Each row is a point. A path goes straight from each point to the next, and from the last back to the first. The post is the endless flat space through its rows: a point in 2 columns, a line in 3, a plane in 4, and so on, so that a path can go around it. How many times does the path go around the post? Going back the other way cancels.

Post:
[[ 5.6 -5.7]]
Path:
[[ 39.5  -3.2]
 [ 10.6 -17.8]
 [-16.3 -27.9]
 [-11.1 -32.7]
 [  8.0 -17.6]
 [ 21.9  -5.2]
 [ 13.9   3.9]
 [ -9.7  22.3]
 [ -7.4  -4.0]
 [ -4.0  -7.2]
 [-12.8  10.4]
 [ 10.7  27.5]
 [ 30.1   7.9]
 [ 27.3  13.8]]
Times around: 0

Post, 3 rows:
[[ 10.2  -4.2  11.6  24.0]
 [-12.6  21.4  -2.7 -41.3]
 [  6.4  -7.9  -3.6  28.4]]
Path, 8 rows:
[[ 36.5 -19.3   4.7   6.8]
 [ 11.8   6.5  -9.0  25.0]
 [  5.2  23.0  10.8  31.0]
 [-31.0  11.9  12.4 -17.0]
 [ -9.2   8.8  20.1  12.8]
 [-15.3  13.0   4.2  10.8]
 [-13.2 -15.5  14.1  19.8]
 [ -0.9  -9.5  15.4 -30.1]]
Times around: 1

Post, 8 rows:
[[-17.0  20.2  -3.4   6.1  21.7 -10.0 -21.9 -24.6  -0.5]
 [  0.2  -0.2  11.9  -0.7  20.6  15.8  21.3 -15.5  -3.8]
 [-10.1   9.7  -6.6  22.1  -3.7  -5.0  17.9   4.6   5.1]
 [ 12.3  -0.2  77.7  31.9  -9.1 -48.8  -5.9  32.7  40.9]
 [-18.3  13.9 -18.7  -6.0  22.2  27.9  -5.9  22.4  -4.1]
 [-14.1  11.3 -10.0   3.6  22.0   6.9   4.6 -13.8  29.9]
 [-21.9  10.9 -25.5 -24.1  37.3  -8.7  13.6  18.5  -4.5]
 [  7.5  10.1 -10.0 -28.3 -13.0  13.2  22.2 -14.4   3.8]]
Path:
[[ -1.3  29.9  10.9   2.6  33.7 -10.7   9.2 -12.4  -3.8]
 [ 20.9  10.0  -7.0  -5.0  19.3   0.4  27.9  -6.0 -11.8]
 [  2.3  -3.2  -8.4  17.2   0.0  -0.6  20.1  25.8   0.8]
 [ -5.0 -13.7   3.4 -12.5  15.6  15.2  12.4  22.4  20.0]
 [-10.7  -6.5  10.2 -15.2   1.8  -9.6  29.0 -13.6   2.1]
 [-21.2  -8.1   7.2   7.0  39.9   2.5 -10.3   9.4   5.6]
 [ -4.5 -12.7 -11.7   4.8  25.6 -16.0  22.4   4.5  26.3]
 [-36.3 -15.7  -3.1  -8.6  30.6 -23.1  -1.8   2.5  30.5]
 [ -9.2  -0.4  -5.2  15.2  13.7 -13.8 -11.2  12.7  10.7]
 [  4.7  12.4 -24.9   3.2  -2.1  12.7   2.6 -20.9   7.5]
 [  9.9  31.9   9.1  16.4  17.7  16.5   2.5 -17.5  16.0]
 [-10.3  17.3  18.2   5.6  17.0  -4.0  27.4 -22.1   4.8]
 [-24.2  19.7  15.3 -32.5   2.0 -10.5  -1.4  31.4  20.5]
 [-19.9   1.2  15.8  37.0  18.4  14.9  -4.7  -3.3   8.8]
 [-29.5  26.7  -5.2  18.8  -3.9 -16.0   9.6  -3.7  12.0]]
Times around: 0

Post (11 x 12):
[[ -6.6  18.1   2.2 -33.6  -5.8 -11.6  15.5  -2.5  21.4  -6.2   2.1 -13.6]
 [-19.4  -1.9 -24.5  20.9 -10.3  12.6 -17.6   7.0 -61.7   0.6 -28.2 -13.2]
 [ 21.5   3.3 -14.5 -18.9  15.7  -0.1  19.9  11.5  31.7   3.3   5.7   3.0]
 [ -2.8  26.3  -9.6  21.4  -1.8  24.1  -2.8  -3.4 -35.0 -20.8 -22.4   1.1]
 [ 18.1   1.7  10.3 -21.6  15.8  -9.5  26.3  -3.6  -5.0   2.9  24.8  11.0]
 [ -4.3  12.9 -11.3  36.4  22.7 -14.9  -2.6  10.1  -3.5  15.3  -3.8   4.7]
 [ -2.1 -12.0  -1.7  -4.8  17.0  -6.2  27.6  -8.1  15.9  -8.5  -0.6  15.6]
 [  3.8   0.3   6.2 -24.9  -5.7  10.8 -10.7 -24.9 -14.3  46.6   3.8   0.1]
 [  2.1  11.2 -14.1 -15.9 -19.5 -17.4  22.3  10.0  15.8  -1.5   3.0  23.1]
 [-11.0  12.8 -29.9  21.5  -6.0  -5.0 -22.3   8.2 -29.1 -33.4 -17.9  -2.0]
 [  6.0   4.7  19.4  -9.1   3.4  -8.6   6.0  19.1  16.6  -6.8  -0.2  11.2]]
Path, 21 rows:
[[ 19.0  -6.3 -18.5  19.3  19.2  -3.1  35.9  -1.6 -15.2   8.8  -5.1 -12.1]
 [ 18.2   8.7 -18.2 -10.1  19.3 -21.6  14.6 -11.5  20.9 -35.2   0.2  11.7]
 [ 18.2  -9.0 -23.0 -16.1  -7.9 -40.9  24.2   5.7  -4.4  -3.7   6.5   6.6]
 [-11.5 -12.8 -17.5  -5.0 -16.4 -24.3  10.5  11.7   7.6  -0.9  -4.7 -14.8]
 [  3.0 -12.8 -13.0  -9.2 -12.6  28.9 -28.2  12.2  26.3  27.2 -16.1  16.7]
 [  1.0  -1.5 -16.9  13.8  43.4  -7.5   8.9  43.6  13.2  -8.5   6.6   5.3]
 [ 23.4  -2.5 -33.8  -4.6  23.2  -5.7   1.2  32.5 -25.5  -0.4  11.0  30.1]
 [ -2.2   6.2  20.1 -20.6  26.1 -21.1 -16.7 -26.2   5.9  26.5  -8.4  -2.0]
 [ 13.7  -7.8  20.8   7.0  10.0   0.3   4.7   4.1  -8.7   6.9  -1.1  19.0]
 [ 22.5  -0.8 -26.9 -23.1  -1.6 -24.5  13.1  -0.5   4.0 -43.4 -10.0  23.1]
 [ 13.6  12.4 -13.6 -10.0  21.5  15.3  -0.4 -22.4 -47.6  22.1   5.0  -0.5]
 [ -0.8  18.2  -9.5   2.4 -10.4 -32.6 -16.2  30.0 -22.1   0.7 -13.7  -3.4]
 [-12.4 -10.2  -7.5  21.4   4.8 -28.6   4.4 -33.2 -54.9 -44.6   0.4 -10.8]
 [ 16.3  -4.4  -1.7 -12.3 -20.4  21.8  -7.3  28.4  34.1 -25.9  -4.7   5.0]
 [  2.8 -13.8   6.0  11.0 -17.9 -13.3   2.4  16.3   2.8 -19.4  -1.5  25.9]
 [-20.6  15.3 -13.2  45.7  -8.6 -17.1  18.4   5.0 -41.5  -6.0 -10.5  -2.2]
 [-10.8  26.3 -18.4  20.1   0.6  10.0   2.2   1.9  -4.8   5.5  -1.4  -9.3]
 [-22.4  30.7  22.2   8.1   4.1  -1.4 -17.9  11.7 -12.4 -25.9   0.4   8.0]
 [ 10.9  13.8 -29.2 -35.1   9.8 -18.4  16.3  24.8  20.3  -2.0  10.6   1.4]
 [  4.7 -19.9 -20.4   3.3  33.6   8.1  19.8  -3.8  16.3   9.0   7.8  10.3]
 [-26.9   2.2 -15.2  12.2 -25.9  -6.6  11.7  15.3 -30.3  24.1  -9.9  -5.2]]
Times around: 1
